Each row is a point. Each copy is the shape, with its points in the same order, turned, moved and blurred by noise. Some copies are also mirrored. Which?

Shape:
[[-22 -47  47]
 [ 44  18   3]
 [  6  19  11]
 [-35  15 -16]
 [-22 -32 -19]
 [ 45  24 -17]
 [ 27  14 -17]
 [  5  31  -3]
 [-38 -23  56]]
Copy 1 (9 x 3):
[[ 23 -42  46]
 [ -1  45   8]
 [-12  14   5]
 [-27 -24 -30]
 [ 16 -30 -16]
 [  4  52 -18]
 [ -3  25 -14]
 [-32  18 -12]
 [-10 -48  56]]
Copy 1 is: only turned
Copy 2 (9 x 3):
[[ 13 -66  46]
 [ 10  30  18]
 [-14   8  20]
 [-39 -21 -14]
 [ 10 -43 -23]
 [ -1  51   2]
 [  0  29   4]
 [-26  16   9]
 [-15 -67  55]]
Copy 2 is: only turned
Copy 3 (9 x 3):
[[-12 -43  49]
 [ 26  37  -1]
 [-11  25   4]
 [-42  -2 -24]
 [-10 -37 -19]
 [ 26  40 -21]
 [ 14  25 -21]
 [-14  34 -12]
 [-40 -26  53]]
Copy 3 is: only turned
Copy 4, 9 rows:
[[-51 -44  26]
 [ 47 -35  -7]
 [ 20 -10   8]
 [ -7  27  -8]
 [-31 -12 -30]
 [ 56 -25 -22]
 [ 36 -17 -21]
 [ 30   2   2]
 [-45 -22  47]]
Copy 4 is: only turned

Shape (10 x 6):
[[-24  48  76 -22  -7   6]
 [ 38  11 -47  54 -17 -11]
 [  0 -21   5   8  -2  33]
 [ 29  19  -6   6  18 -23]
 [ 45 -10  -7   0  -4  39]
 [ 37  -8  22  -1 -49  36]
 [ 34 -10 -44  27 -12 -12]
 [-27   2  63 -31   4 -24]
 [  2 -23   4  31  44  13]
 [ -7   1 -21  -5   9  15]]
Copy 1, 10 rows:
[[ -1  -6  73 -23 -57 -14]
 [ 34  40 -59  34 -29  19]
 [ 14 -23  -7   7  -5  28]
 [ 29  25 -29 -16 -22 -19]
 [ 56 -11 -17 -12  -7  38]
 [ 50   6  26  11  -4  51]
 [ 28  37 -52  14   1  19]
 [-14 -10  51 -19 -11 -40]
 [ 24 -38 -45   4 -15 -17]
 [ -5  -2 -28 -20 -15  18]]
Copy 1 is: mirrored
Copy 2, 10 rows:
[[ 33  44  48  21  11  42]
 [ 19 -14 -67  31 -50 -49]
 [  5 -38   1   4 -19   0]
 [ 20  23 -45  -9 -22 -19]
 [ 10 -29 -24 -18 -55  15]
 [ 21 -31  12   3 -79  16]
 [  1 -19 -45  12 -51 -45]
 [ 15  33  52 -14  20 -10]
 [ 30 -36 -25 -25  12 -18]
 [-18 -17 -20   3  -9  -6]]
Copy 2 is: only turned
Copy 3:
[[-45 -60  39   8 -17  19]
 [ 48  -4 -64   1 -28 -44]
 [ 18   7 -24  19 -15  40]
 [ 24 -19 -11 -21  11 -23]
 [ 52 -17 -38 -13 -19  41]
 [ 43 -30  -8  23 -53  35]
 [ 56  15 -46  -6 -21 -29]
 [-26 -12  57  11  10  17]
 [ 10  11 -45   6  40  23]
 [  5  14 -20 -22 -20  10]]
Copy 3 is: mirrored

Shape:
[[  14  -52   27  -30   10   -5    8   18]
 [  15   12 -121  -26  -26   -1    0    5]
 [   5    4   37   23   -5   -9   -1  -28]
 [   4  -12   24   26  -17   -5   -1   20]
 [   8  -32    4  -23   -9   13  -19   -9]
 [ -25    7   37  -16    8  -18  -15   -6]
 [ -48    6   -8   15    6   19    1  -10]
 [   9  -14  -11   -7   10  -22  -14    4]
 [   0   17   29  -24  -18    3   -5    1]
 [  15   21   11  -10   15   -4   17  -10]
 [  -2    6   13  -15  -24  -28   22  -21]]
Copy 1 (11 x 8):
[[-10 -32 -17 -41 -20 -48  -2  -3]
 [ 76 -28 -38  32   5  32 -79 -44]
 [  5  -2  38 -10   7  -4  31  13]
 [-19 -17  20  10   3 -22  -1  15]
 [  3 -34   8 -40  -4  -8 -21 -14]
 [-14  29  10 -33   1  -6  14  -4]
 [-17  -4  -2   2  -7  44  13 -17]
 [ 12 -13  -9  -9  17 -19  -9 -20]
 [  4  13  11 -30  -9   0 -15  22]
 [ 30   3 -11 -16   5  -3  15  21]
 [ 31  16  16  -7 -25 -14   4  -4]]
Copy 1 is: only turned
Copy 2, 11 rows:
[[ 21 -24  25  19 -17  26 -24  53]
 [ 48  46 -76  31 -75  13  13 -29]
 [ -5 -10  32   6  25  11   3 -16]
 [-15  -2  33  27  -9 -11  -4   7]
 [ 17   5  14  19 -14  35 -38   9]
 [ -5   4   6 -11  34   4 -22  22]
 [-40  28 -15   6   6  30   2   1]
 [ 14 -14 -14  13 -13   4 -16   7]
 [ 15  26  27 -11   6   1 -16  11]
 [ 17  -3  12 -23  -4  12  17   5]
 [ 31  14  10  16  25   8  19  11]]
Copy 2 is: mirrored
Copy 3:
[[ 21 -45 -25 -27  10 -14 -20  21]
 [ 64  -5  36  12  48  77  60 -33]
 [ -4   0  14  27 -20 -20 -29  11]
 [  7 -22 -18  36   4   4 -19  34]
 [ 28 -33  22  -9   0   5 -19  23]
 [-28 -19  21  -4   2 -27  -7  25]
 [-27   5  21   5 -14  42   3  17]
 [ 13 -37  11   8  23   5  -6  -5]
 [  2   5  21   5  17 -22  -4  39]
 [  8  17  -1  -1  16 -16 -11  -5]
 [ 14  -3   7  15 -11 -31  17   5]]
Copy 3 is: mirrored

Shape (15 x 11):
[[-18 -50  15  33 -11  16  21  26  45 -54 -11]
 [-34 -14 -14 -24 -14 -33 -20 -29  -8   4  -7]
 [  0  21  29   9 -13  -4  43 -30  -2  25   4]
 [ 28 -63  -1  33 -65  17  19 -48 -11 -50 -16]
 [ -3 -44 -15  16  60  54 -27  14  51 -36  -3]
 [ 26 -16  20  -6 -14  37  25  23   3 -57 -24]
 [ 26   9 -12  -6 -19 -34  27 -29  29   0 -14]
 [-13 -22 -50 -15   9  -4 -28  -4  -4 -14  44]
 [ 21 -42  13  21  47   9 -11  63  40 -40  16]
 [-16  45 -38 -10 -47 -23   1 -33  13  12  -3]
 [ 12  15 -24  -5 -20 -33  45  -4 -18  44 -55]
 [-18  -9 -51  16  -8   7 -30  19   6  21  23]
 [ 15 -22  31  18  16  24 -45  34  38 -22 -11]
 [ 26  41   4  25  -6 -46  27 -12  -5  15 -33]
 [-15  24 -21  24 -16 -23  16 -33 -26 -21 -20]]
Copy 1, 15 rows:
[[  63    6    3   42   28   -9   62  -14  -28  -55    3]
 [ -44    1   28   29  -24   -9   25  -18  -32  -14  -44]
 [  26   -3   24   26  -20   37    2    8  -27   32  -25]
 [  24  -12  -17   68   24  -34   37   15 -110   -2   -8]
 [  38  -17   -1    1    7  -42   41  -55    2  -46   58]
 [  58  -22  -28    3   16    4   14  -11  -58  -45  -13]
 [  14  -12    9   -3  -10  -10   43   10  -30   29  -46]
 [ -55   -3    5    0   11   -4   51  -36  -27  -11   17]
 [  38  -10  -17   -9   17   -5   60   -1   20  -64   43]
 [ -22   19    4   12  -31   15   45  -38  -39   38  -64]
 [   2  -50   -9   28  -12   11    7    0   -2   39  -89]
 [ -39   -6  -24   31  -12   13   62  -48    5    3    3]
 [  33    1  -32   11  -34  -16   38   -8   -6  -55   29]
 [  23    5  -16    9  -13    6    6   22    5   42  -65]
 [  -5   22   -5   31   15   -7    2  -22  -34   28  -55]]
Copy 1 is: only turned
Copy 2, 15 rows:
[[  4 -25  17  24  32 -15  62 -43  39 -39 -22]
 [-18  18 -21 -13   2 -32 -31  -6   6  -5   8]
 [-15   3  40 -41 -20  19  17  -3 -12  17  -9]
 [-30 -26  14  31  -7 -38  67 -65 -27  22  30]
 [ 65 -29 -45  13  40  26  32 -44  30 -39 -13]
 [ 15  10  14  43   2  15  69 -32 -20 -31 -17]
 [ -3  19   7 -21 -35  -8  36   4  20  22  20]
 [  2 -32 -53  14  18  -7  -2  36 -10 -11  12]
 [ 69 -29  11  20  40   4  51  -1  30 -56  -7]
 [-29  16   3   3 -25   0 -17  27  22  43   4]
 [ -2  73  24 -37  16 -17  20  12  -6  46   6]
 [ 21 -24 -23  14  41  -9 -10  30  13  30 -10]
 [ 75 -24  16  30  11  -4  17 -36  14 -27  -9]
 [  9  40  56 -27  -9   5  12  11   9  28  41]
 [-37  10  26  -2  13   7   6  -2   7  18  42]]
Copy 2 is: only turned
Copy 3:
[[ -62  -48   13   21   32  -36    6  -44   -8  -39   26]
 [  20   22  -22   -4   11  -54  -27   10  -22  -19   10]
 [   6   39   39    1   -7   -8  -18  -15   16    0    2]
 [ -34   13  -11  -42   45  -20   -6  -76   -5  -70  -15]
 [  -9 -107    4  -15   26  -15    2   -8  -19  -31   47]
 [ -76  -26   18  -27   15    3  -19   -4    3  -56   15]
 [  -3   19   32  -26   26  -45   11    8   21  -18  -16]
 [  27   -7  -37  -23   14  -20   23   16  -24  -18   50]
 [ -46  -82   28   11    9   -3   39    9  -45  -29   27]
 [  18   38  -23   -9    3  -46   -2   15   51   -9   -2]
 [ -14   35   15  -39   17  -31  -20   18    6   42  -42]
 [   7  -23  -49   -6   -9  -14   26    4   -6   15   13]
 [ -29  -80    9   12  -19  -16    3    4  -23  -49   -9]
 [  -3   25   39    3   25  -11   -4   27   21    7  -55]
 [   6   29  -12    7   48   -5  -22    4   18  -12  -12]]
Copy 3 is: only turned
Copy 4:
[[-10 -74  15  27 -17  19 -10 -30 -42 -39 -29]
 [-63   5 -25  -8 -23 -15  28  -4   4  12   9]
 [ 11  22 -23 -33 -20  36  55 -11  -4 -19 -30]
 [-39 -22 -33 -28 -79  16 -35   7 -49 -56 -37]
 [-32 -30  36  -1  63   1 -40 -24 -11 -54  -2]
 [-17 -35  24 -25 -13  41 -16  27 -62 -11 -37]
 [ -2   6 -27 -44 -25  -9  15 -34 -22  18 -30]
 [-53   0 -44   0  24   9 -18  -1 -20  -4  40]
 [ 28 -38  45  19  22   5 -29  -7 -48 -28  26]
 [-38   9 -55 -34 -31  25   8 -23  21  46 -19]
 [ 11  -5 -49 -36 -13 -19  37  28   2  25 -54]
 [-16 -15 -58   2  10  15 -21   9  27  -1  15]
 [  6 -33  56   1  -4  16 -28  -8   0 -15   7]
 [ 28  35 -23 -14 -24  -1  24  -4   4  26 -52]
 [-42  27 -37  14 -34  11   9   2 -12  10 -52]]
Copy 4 is: mirrored

Shape (17 x 12):
[[-31   9   2  -7   7  -3 -17  30 -33   0  13   2]
 [-19 -58 -36 -21 -25   1  -8  26  31 -16  14 -14]
 [ 38 -68 -29  18   2 -19  23   4  42  25 -35 -21]
 [-16 -52 -39   5  51   3  20 -30  35  83   5   8]
 [ 29  18  16  10   2 -36  35  15   1   1  74   8]
 [ -2  27  17   3  -6 -23 -17  43 -41 -17  10  13]
 [-12  20 -51  90  15 -13  41  21  -3  12 -12  30]
 [-62  42 -27  27  50   9  -4 -49  19   2 -36  -6]
 [  0 -21 -52  52   5  20  20  13 -47 -22  38 -38]
 [ 19 -34  46  43 -28   5  41  21 -21  22  12   3]
 [-11   7 -19 -35 -32 -21  -1  -7  38 -36  -9  32]
 [ 53  -7  -2 -27   7   5   9 -42 -26 -10 -45  -5]
 [-19  -1 -12   5 -34  28   1 -17  -9 -12 -27  48]
 [  5  14   6  27  -5 -60 -72 -17   6 -13  24  -9]
 [ 50  14  18  20 -14  32 -43  -2  23 -16  40 -20]
 [-14  51  21 -26 -13  -6  -3 -21  -4  54  -1 -13]
 [ 17  17   0   8  12  28  21  29  34  -7 -15  34]]
Copy 1:
[[-37  28 -20 -47   2 -15  10  -7  -6  23  37  -8]
 [-17 -39 -20  11 -13  18   1  40  19  20  75  -9]
 [ 58 -21 -17  36 -25   0 -21  44  -9   6  41   2]
 [ 38   1 -37  35  34  26 -54   3 -13  74  10 -31]
 [ 42  26   9 -21  45  -9  46 -47  18   4  68  22]
 [-17  35 -16 -55  -6 -30  24 -15   9  -9  45  20]
 [ 12  84 -22  52 -50  18   2 -35  -3  10  26 -16]
 [-38  28  17  22 -12  -3 -22 -28   2  13 -47 -47]
 [-10  39  24  14 -12   9   7  -2 -42   2  91 -47]
 [ 49  28 -15 -20 -18  16  54  11 -39  29  40  12]
 [-37 -36 -12   4  -4  19   9  -1  39 -19  18  38]
 [  9 -12   9 -11  12  -7 -29  26 -57 -40   9  30]
 [-39   6 -14   2 -24  40   5  -5 -22  12  -1  28]
 [  8 -27  11 -49 -33 -28 -24 -68  25  -2  34 -12]
 [ 12  -8  70 -51 -10  20  -9 -14   2  21  63  25]
 [ 13  11 -13 -65  32  32  -8 -10   8  -6 -20 -17]
 [  6  37  11   8  -5  14   2  17  24  26  12  50]]
Copy 1 is: only turned
Copy 2 (17 x 12):
[[-26  25 -10 -17   3 -17 -41 -14  -5   4  -1  -9]
 [-25   8  53  29   1 -21 -27  23 -55  28   5 -28]
 [-30 -44  62  31 -56  21  15  15 -42   0 -13 -26]
 [-46 -18  69  39 -20  10  31  -2  57   1 -19 -44]
 [-29 -24 -40  11 -38 -74  19  -3  -5  19  25  17]
 [-19   5 -40 -20 -16 -28 -50 -15 -27 -13   6   6]
 [-50  17 -51  48 -39  42  14  21  -2 -37  14 -15]
 [ 14  45 -19   3  19  40  31   8  31 -13 -49 -46]
 [-69  35  -2 -10  -3  19  30 -11 -44  12  59  -2]
 [-18  13  19  16 -79 -15  -6 -29 -22 -24  28  44]
 [ 18  -7   1  32  21 -32 -20  47 -36   2 -33   5]
 [  5 -45  28 -43   6  20  20   0 -27 -18 -30  35]
 [ 12  15  15  22  17  13 -26  17 -12 -38  -1  28]
 [ 15 -26 -34  -2  12 -44  -6 -38 -39 -21  -1 -59]
 [ 51 -21  -3 -13 -11 -23   6 -11 -32  26  62  -5]
 [ 25  -7 -12   8   1  -2  -8 -49  28  26 -39  18]
 [ 16  -7  -9  11 -38  11 -20  50   8   0   7  13]]
Copy 2 is: mirrored
Copy 3, 17 rows:
[[  -7    0    4   35   14    6    0   -3    3   30  -22   43]
 [  17   31   10   20  -42    9  -22   63   33   -2   32   31]
 [  46   47    0  -45  -13    2  -14   64   -6  -30   -1  -18]
 [  39   35  -14  -48   24  -70   -5   62   -6   42    3   -1]
 [  15    1   71    9   37  -19   36  -37   16  -14   28   -2]
 [  -4    8   19   37   26   27   11  -28   12    3  -41   28]
 [  95   31  -24   35   40  -15   29  -11  -17    2  -30   -7]
 [  -4    4 -100   19   41  -16   31   -7  -11   25   -1   -4]
 [  48    3   20   53   27   29  -22   16  -63   11   25   11]
 [  38   -9   39   -4  -29   -5  -23  -16  -14    8  -34  -34]
 [   2   27  -32   13  -20    0    5  -18   59  -24   32   38]
 [ -17   15  -29  -57   19   32  -50  -24  -10  -31    9    7]
 [  31   12  -47   16  -18    1  -31  -33   26   14   -8   16]
 [ -52   57   10   57   28   -5   12    1   36   -8    6  -30]
 [  -7   11   30   15   10   45    0  -14   26   33   49  -44]
 [ -38   36    0  -21   -5  -18   32  -44   -5   39   -2   16]
 [  58   -7  -14  -15    5   24   11  -16   40    6   -4   -8]]
Copy 3 is: only turned
Copy 4, 17 rows:
[[-18 -42  14   7 -14 -19  19  26   3  29  40 -30]
 [ 25  10  -5 -55 -28 -18  23  59  25  21   6 -23]
 [ 48  17  38 -26   7   9 -15  36  34  12 -54   6]
 [ 46  13  33  -8  59   6  50  -1  52  70 -25  -4]
 [ 25 -23 -10  32 -26 -14  15 -16  16  -7  45  49]
 [-27 -57  13  21 -28 -18  -8  30   0   8  46  -9]
 [  5 -11  47  64  22  30  46  74  -8   1  -6  26]
 [-40  26  39  37  66 -34  55  18 -16  16  -6 -44]
 [ 35  -2   0  35 -46   8  35  43 -53  42  -8 -10]
 [  1 -28  18  14 -47  60   4  -9  27   3  -4   8]
 [-34  -9 -17 -37  10 -48  21  47  24 -24   4  13]
 [-19 -33  -4 -16  21 -20 -34  -9 -19  17 -57  -2]
 [-61 -25 -15 -15   9  16  32  44   8  12 -17  -4]
 [-36  16   9  47 -29 -67 -23  31  40  32  19   0]
 [-23  41 -23   3 -25  -1 -44   3 -10  35  38  18]
 [-52 -21  49 -11  11 -30  22 -37   7  32  26  12]
 [-10 -10   3  -9  39  27  -1  33   1 -17  29  14]]
Copy 4 is: only turned
